Each wall is flat, endless, passes through zero and stands at right angles to its row. A trip goes straight from one point to another. List the walls that it crosses, first one first.

Walls:
(1): [-57, -33]
(2): [-102, 29]
(3): [-136, 246]
(4): [165, -76]
(5): [-189, -109]
Trips:
[226, -224] to [96, -135] => none
[-200, 258] to [-195, -48] => none
[-104, -36] to [5, -103] => 3, 4, 2

Walls:
(1): [3, 134, -93, -59, -19, -56, -82, 134, 0, -68, -204]
(2): [221, 169, 91, -130, -4, 120, -165, -247, -21, 107, -122]
(3): [-172, -456, 88, -42, 192, -149, -213, 141, -214, 25, 31]
(4): [-235, 89, 52, -96, -247, 46, 10, -133, 91, -25, 187]
(5): [226, -114, -99, 48, 51, -76, 31, -13, -13, 31, -207]
(6): [225, 68, 83, -11, 232, 69, 128, -178, -5, 61, -92]
Trips:
[143, 51, 37, -103, -26, 174, 11, 150, 120, 211, 197] to [5, -188, 70, 87, 132, -90, 236, -89, 158, 124, 197] => 2, 3, 5
[-167, 73, 118, -16, -14, -39, -200, 248, -29, -231, -81] to [106, -272, -53, -2, -122, 152, -151, 166, -35, -124, 138] => 4, 1, 5
[109, -122, -181, -119, -127, 153, -201, -118, 305, -132, -55] to [-37, 69, 114, 70, -118, -17, 89, -59, 97, 153, 192] => 1, 5, 2
[207, -352, 122, 36, -127, 232, -186, 116, 57, 429, -173] to [132, 98, -80, 53, -2, 24, 107, 141, 44, 23, -274] => 1, 3

Walls:
(1): [-279, 171, -120, -130, -5, -7, -42, 139, -103, -228, 93, -45, 45, 48, 136, 30, 38, -56, -11, -147, 101, -48, 207, -43]
(2): [-219, -27, 25, 137, -12, 386, -23, 107, -20, 91, 203, -62, -157, 209, -84, -59, -51, 93, 98, -131, -152, -110, -353, 116]
(3): [147, -340, 65, 42, -332, 108, 25, 182, -215, -124, 9, 66, -59, -83, -174, 253, -60, -64, 238, -226, -33, -153, 122, 87]
(4): [57, -62, -100, 151, -126, -215, 76, 0, 305, -134, 139, -9, -36, -131, -54, -80, 32, 330, -69, 69, 120, -274, 62, -152]
(5): [-2, 37, -175, 240, 28, -273, -139, -54, -209, -15, -170, -277, -324, 300, 31, 97, 218, -164, -126, -129, -225, -36, -131, -112]
(6): [-71, -385, -96, 79, -141, -35, -20, 251, 132, 235, -146, -127, -289, 252, -129, 216, -230, 225, 229, 80, 80, -94, -47, 64]
Trips:
[-160, 158, -49, 419, -77, -19, 62, -97, 37, 11, 21, -8, -88, -141, -124, 99, 97, -79, 188, 48, -173, 17, 28, -119] to [7, -7, -3, 20, -27, 52, -306, 219, -137, 21, -57, -181, -24, -222, -107, 99, 372, 246, -178, -31, 104, 54, 34, -286] => 1, 2
[-310, -30, 303, 33, -75, 78, -78, -24, 31, -94, -206, -93, -47, -13, 223, -121, 97, 164, 158, 47, 118, -189, -181, 205] to [-81, 66, -5, -128, -76, 77, 188, 163, -56, -119, 101, -169, -85, -97, -142, -249, -100, -62, -432, 115, 193, 189, 103, 164] => 6, 2
[-17, 233, 56, 162, 147, -171, 228, -137, -130, -49, 44, 278, 203, -115, -175, 269, 125, -91, 103, 34, 218, 22, 235, -44] to [55, -148, -65, 55, 220, -158, -224, -79, -59, 116, 49, 29, -196, 130, 262, 132, 107, -43, 46, 314, 60, 167, -109, -236] => 3, 4, 5, 1, 6
[31, -100, 66, 5, -241, -65, -199, -45, 27, -47, -210, -222, -84, -103, 53, 84, 63, 285, -120, 186, -70, 143, 5, -201] to [300, 172, -106, -45, -162, 98, 59, 73, 216, 83, 222, 70, -312, -54, -207, 45, -64, -43, 293, -22, 23, 244, 85, 102] => 3, 5, 2
[-10, 185, -135, -205, -262, -129, -122, -190, -30, 122, 12, 1, -90, 136, -85, 9, -23, -167, -86, -18, 89, 101, 97, 42] to [246, -293, -195, 52, -32, 124, -41, 263, -7, -81, 18, -155, 73, -135, 184, 122, 19, -95, 10, -23, -180, -296, -52, -23] => 3, 6, 4, 2, 1
[-36, -184, -61, 121, -169, -74, 65, 181, 327, -352, 140, 23, -51, -218, 359, -66, -108, -79, 155, -184, 30, -68, 70, 43] to [-265, -158, -57, 5, -251, -52, 41, 184, 23, 81, -424, 205, -294, -115, 147, 30, 23, -93, -34, 11, -150, -95, 220, 175] => 5, 4
